Each row is a point. Before rounding, the points of a table are all equally far from one centre. They may lie mostly on one side of it. Write the centre, to within rounding.

Points (9 x 3):
[[-4.7 -0.5 -2.7]
 [ 0.8 -4.9  2.2]
 [ 5.5  1.2 -3.9]
 [-2.7 -5.3 -2.5]
 [ 5.5  1.2  0.4]
 [ 0.2 -3.2  3.3]
 [-0.2 -4.6  2.3]
 [ 1.6  3.3 -5.3]
 [-2.0 -3.9 -5.6]]
Centre: [ 0.8 -1.0 -1.8]

Points (13 x 8):
[[ 4.6  3.9  0.7 -4.1  0.5 -0.8 -8.4  2.7]
 [-4.8  6.9 -2.6 -2.0 -1.0  1.0 -6.5  0.9]
 [ 1.1  7.0 -1.9  0.0 -1.9  1.5 -2.1 -0.1]
 [ 1.8  2.3  0.8 -2.6  5.4  1.7 -3.8  0.0]
 [ 0.2  5.7  1.2 -2.9 -4.4 -4.8 -3.7  0.0]
 [ 3.9  1.5 -0.5 -2.1  0.4 -2.9 -9.0  2.0]
 [-4.4  0.9 -3.3 -7.1 -1.4  1.4 -3.1 -0.1]
 [ 2.3  0.9  1.7 -4.5 -0.9  1.3 -9.8  1.4]
 [-3.1  4.2 -1.8  0.2  1.5 -0.3 -2.6 -3.2]
 [-0.3 -1.1  1.5 -6.3  3.0  1.7 -6.3  2.8]
 [ 1.7  2.6  0.3 -4.9  0.6 -4.4 -1.7 -2.9]
 [ 2.9 -1.5 -2.0 -4.4  0.9  1.8 -7.3 -0.2]
 [ 3.7 -0.9  1.2 -2.9  2.0 -2.1 -1.7  2.1]]
Centre: [-0.6  2.5 -0.5 -3.1 -0.5 -0.6 -4.5  1.3]

Points (19 x 12):
[[ 0.6  1.4  0.5 -4.5  4.3 -0.1 -0.1  2.6  2.3  2.1 -0.4  4.8]
 [ 3.2 -3.3 -6.9 -0.8  1.5  4.4 -2.2  0.6 -0.1  0.9 -5.7  2.6]
 [ 3.7 -9.3 -1.7 -0.9 -1.8  4.3  3.2  2.0 -2.5 -0.7 -0.1  1.4]
 [-1.0 -3.6 -0.7  3.0  1.6  0.1  1.5  4.5 -2.5 -1.4 -2.2  6.1]
 [-2.0 -2.8 -2.0 -1.4 -1.9  5.9  0.8  2.1 -3.2 -4.0 -1.7  4.4]
 [ 2.0 -6.8  0.4  3.3  6.0 10.5 -2.3  3.0  2.6 -3.0  0.2  2.6]
 [ 3.6 -6.5 -3.7  2.0 -0.1  4.3 -0.8  1.8 -5.7 -2.3  1.3  0.0]
 [ 0.8 -6.5 -3.2  0.3  1.2 -4.5  2.1  1.5  3.9 -4.8 -0.7  2.5]
 [ 5.6 -3.9 -3.1  3.6  3.8  1.6 -1.1  5.1 -2.2  3.4  2.3  2.1]
 [ 3.5 -4.0 -2.2  1.4  1.8 -3.4  1.2 -1.8  0.8 -1.3 -2.5 -2.1]
 [ 2.9 -4.8  2.1 -1.4  2.5  5.9 -0.2  5.0  2.7  3.8 -4.6  2.8]
 [ 0.0 -6.7 -6.1  0.9  2.5  4.9 -1.5  2.9 -1.9  1.9  2.7  4.9]
 [ 2.6 -6.2 -5.3  3.4  5.3 -1.0  0.0 -2.7  1.6 -0.6 -2.0  2.3]
 [ 2.7 -5.0 -0.8  5.3  0.8  1.7  2.6  2.4  0.4  3.1  4.7  4.8]
 [ 3.2 -1.3 -5.8 -3.2  6.3  3.7  2.4 -0.7 -1.0 -0.5  0.4  3.9]
 [ 1.7 -7.4 -0.1  0.1  2.5  5.6 -1.0 -0.6 -4.3  0.6  4.4  2.5]
 [ 0.2 -1.5 -2.7  0.3  3.3  5.2  4.1 -3.7  5.8 -1.0 -1.4  4.8]
 [ 1.8 -9.1 -5.9 -1.0  4.0  1.7  1.5 -1.3  3.7 -2.0 -2.9  1.7]
 [ 3.6 -3.9 -2.5  1.8  4.3 -2.0  0.3 -1.3 -3.4 -2.9 -2.1  0.8]]
Centre: [ 3.1 -3.4 -1.0  0.3  1.5  3.2 -1.3  1.7  2.7 -2.3  0.8  2.4]
